Each row of a before or after table is a point. One or more steps were done to the points. Then noise was added and the rows were shuffled. The steps act on how far a point lies along the listed directions, d1 being the first. Name the steps. A step turns or swaps two directions, mirrors them in a line or flattens them onto one, adds a multiple of one to another, or multiplies one. Angles are multiples of 10 degrees, from the lower direction toward the higher: turns from -170 to 170, lines from 10 to 170 but not 90. Use the fewest steps. Two steps may share a direction if one is a turn and the other turns, adds or multiplies; they go together, in the order done. Otherwise the lowest direction goes first.

Directions:
(1): [ 0.0 -4.2 -5.9]
(2): [-4.1 -4.9  3.5]
(3): [-6.0  3.3 -2.3]
Before (10 x 3):
[[-2.0 -2.3 -0.8]
 [ 0.2 -1.8 -1.8]
 [-7.3  1.7 -1.8]
 [-6.6 11.9  4.5]
 [ 2.5 -3.4  3.9]
 [ 2.6 -5.4 -0.4]
 [ 1.7  4.1 -4.6]
 [ 4.4 -1.5 -1.9]
 [ 1.0 -0.5  6.2]
 [ 1.9 -4.6  1.7]]
After:
[[ 1.4 -3.3  2.5]
 [-3.8 -3.2  2.3]
 [-3.0 -3.0  2.4]
 [-3.2 -1.8  1.4]
 [-0.4 -0.3  0.1]
 [-4.1 -2.8  2.1]
 [-0.3  6.3 -4.5]
 [-2.0  1.3 -0.9]
 [ 4.3  7.2 -5.0]
 [ 6.2  0.3 -0.2]]
Steps: multiply d1 by 0; turn d2 and d3 by 70 degrees

Directions:
(1): [-8.1  5.0  1.9 -0.7  4.9  0.4  2.3  4.2]
(2): [-4.8  4.2 -4.7  0.8 -3.3 -0.4 -6.6 -4.7]
(3): [ 2.0  1.1  1.3  2.4  0.3  9.7 -4.6  3.6]
(4): [-5.2 -6.9  2.6  7.3 -1.5 -1.4 -1.6  1.1]
(5): [ 1.9  1.3  3.6  3.6  7.6 -0.3 -1.6 -7.0]
Before (9 x 8):
[[ 0.1 -5.3 -0.3  5.7 -0.9 -0.5 -5.3 -3.4]
 [ 0.9  4.5 -5.1 -6.5  2.0 -0.3  0.1  0.3]
 [ 0.5  8.2  2.9 -2.7  6.1  2.5 -2.0 -0.9]
 [-0.6  7.9  1.4  0.3  9.1 -0.6  2.6 -1.1]
 [-4.6  6.3  2.5 -1.3  6.8  6.2 -1.8  2.6]
 [ 7.3 -3.8  1.5  2.2 -1.7  0.9  1.2 -0.3]
 [ 1.5  2.9 -1.3 -0.9  1.0 -1.9  1.3  0.3]
 [ 2.6 -9.0 -0.1  1.5 -4.1 -1.5  2.3  1.7]
 [10.5 -7.5  0.2  2.2 -3.2  1.8 -1.9  1.4]]
After, 9 rows:
[[ 1.2  2.6 -1.9 -1.5  1.1 -3.7  2.4 -0.3]
 [ 0.4 -5.2  0.1  5.8 -0.7  1.0 -6.1 -2.9]
 [ 0.6  4.1 -5.7 -7.0  1.6 -2.0  1.1 -0.1]
 [-0.9  8.0  0.8 -0.2  8.9 -1.8  2.7 -1.9]
 [ 7.7 -3.5  2.1  3.0 -1.4  2.9  0.1  0.3]
 [-3.1  7.4  4.0  0.8  7.2 14.7 -5.5  5.6]
 [ 2.1 -9.5  0.0  0.7 -4.3 -4.1  3.3  0.8]
 [11.9 -6.7  0.6  3.0 -3.2  6.9 -4.4  3.5]
 [ 1.3  8.6  3.8 -1.7  6.2  6.3 -4.2  1.0]]
Steps: multiply d3 by 2.5

Directions:
(1): [ 4.1 -3.6 -2.4  1.4  7.4 -1.0  0.6 -2.1 -6.7  2.5 -2.1  7.0  4.2  5.3]
(2): [  2.6   3.4  -3.5  -5.5   6.8   0.4   2.2  -0.8  -2.4  -2.6   2.1  -1.3
 -10.8  -0.7]
(3): [ 6.4 -1.2 -7.4 -2.0 -4.9 -2.8 -4.6  2.7 -1.8  4.2  4.4  2.0  0.6 -6.4]
(4): [  1.8   2.0   1.9   6.3  -2.4  -4.5  -0.6 -12.1  -2.1   1.7   1.5  -1.4
  -3.0  -1.5]
(5): [-3.3  2.5  3.3 -7.4  3.6  0.0  3.7 -3.9 -1.7  4.2  1.0  0.0  6.2 -7.9]
(6): [-6.0  2.4 -2.7  6.0  5.1  4.4 -3.5  0.2  1.6  0.1  9.5  2.9  1.0 -1.3]
Before, 12 rows:
[[  1.1  -1.2  -4.5  -1.0  -2.9   1.5  -4.0   0.7   1.7   1.7   4.5  -0.9
   -1.1  -9.0]
 [ -0.4   2.4   3.1  -3.5   1.3  -0.5   2.3  -2.5  -2.7   0.6  -5.8   2.3
    5.0  -2.8]
 [  2.2  -3.3   8.2  14.1  -3.7  -3.2   0.9  -9.8  -2.2  -3.8 -12.6   0.5
   -1.5  12.8]
 [ -3.2   1.7   0.0  -1.0  -1.7   1.9   0.9   0.9   3.1   0.8  -1.7  -4.4
   -6.1  -0.9]
 [  3.7  -1.0   2.7   8.3   4.6  -2.4   0.3  -4.6  -2.4  -1.6  -2.2  -0.1
   -5.5   7.8]
 [  3.1  -3.7  -4.2   0.5  -1.5  -1.6  -2.9   1.1  -1.1  -2.6  -0.4   1.1
    2.0   1.0]
 [  0.3  -0.6  -5.1   5.3  -0.5   0.1  -1.3   2.9   2.2  -3.4  -1.1   2.5
   -3.4   9.1]
 [  3.2  -2.4   3.9   4.4   2.2  -6.7   1.2 -11.3  -3.9  -1.0  -6.7   0.8
   -1.5   9.1]
 [  4.2   0.1   2.4   9.4   4.3  -2.3   1.3  -3.8  -1.6  -3.7  -4.8   5.1
   -3.9  10.5]
 [  5.0   0.2   5.1   2.7  -1.8  -5.2   2.5 -11.0  -0.7  -0.1  -7.1  -0.7
   -1.9   3.0]
 [ -1.1   1.3  -1.3   0.0  -2.6  -0.2  -4.1   1.9   2.2   1.6   4.5  -1.7
   -4.0  -7.6]
 [ -3.5   1.0   1.0  10.5   0.8  -0.3  -1.4  -4.6   1.8  -3.2   2.2   2.4
   -0.1   6.7]]
After (12 x 14):
[[  2.4  -0.2  -5.4  -1.0  -2.1  -0.8  -1.7   0.5  -0.6   4.2   0.0  -0.6
   -4.7  -2.2]
 [  1.4  -0.6  -5.3   4.3  -1.2  -0.4  -1.4   3.6   2.0  -3.0  -2.2   2.4
   -3.2   9.1]
 [  0.3   2.4   2.9  -2.4   0.8  -1.5   1.1  -5.0  -3.4   1.4  -3.9   2.5
    4.5  -2.7]
 [ -3.3   1.5   0.6  -1.1  -2.2   1.3  -3.0   3.8   3.5  -0.1   2.8  -3.1
   -4.4  -5.9]
 [  4.6  -0.4  -1.1  10.3   5.5  -2.5  -1.0  -2.6  -2.8  -2.1  -1.1   7.7
   -2.7   9.4]
 [ -0.5  -0.7  -4.7   9.0   2.0   0.6  -3.9   0.7   0.0  -0.9   4.8   6.4
    2.7   5.5]
 [  4.2  -0.7  -1.1   9.1   6.8  -1.5  -2.3  -3.3  -3.6   0.1   1.5   3.0
   -3.9   7.0]
 [  1.9  -1.6   0.8   8.4   5.0  -5.4  -2.4 -12.3  -4.7   0.4   0.0   4.2
   -0.8   7.4]
 [ -4.4   0.5   0.8  -1.2  -2.7   4.0  -1.0   2.1   5.7  -2.4   2.1  -4.9
   -2.6  -6.3]
 [  7.0  -4.7  -2.0  17.6  -1.2  -3.8  -5.6 -10.5  -7.2   2.0  -3.5   8.0
    1.1   8.7]
 [  4.8   0.9   0.9   7.4   0.4  -4.3  -1.2 -12.5  -1.7   2.3  -0.1   2.7
   -0.9   0.5]
 [ -1.6  -2.2   1.2   1.6  -1.6  -0.3  -0.5  -0.8   2.1  -5.6  -2.4  -2.7
    0.0   2.5]]
Steps: mirror d1 and d3 in the line at 150 degrees; turn d4 and d6 by 40 degrees
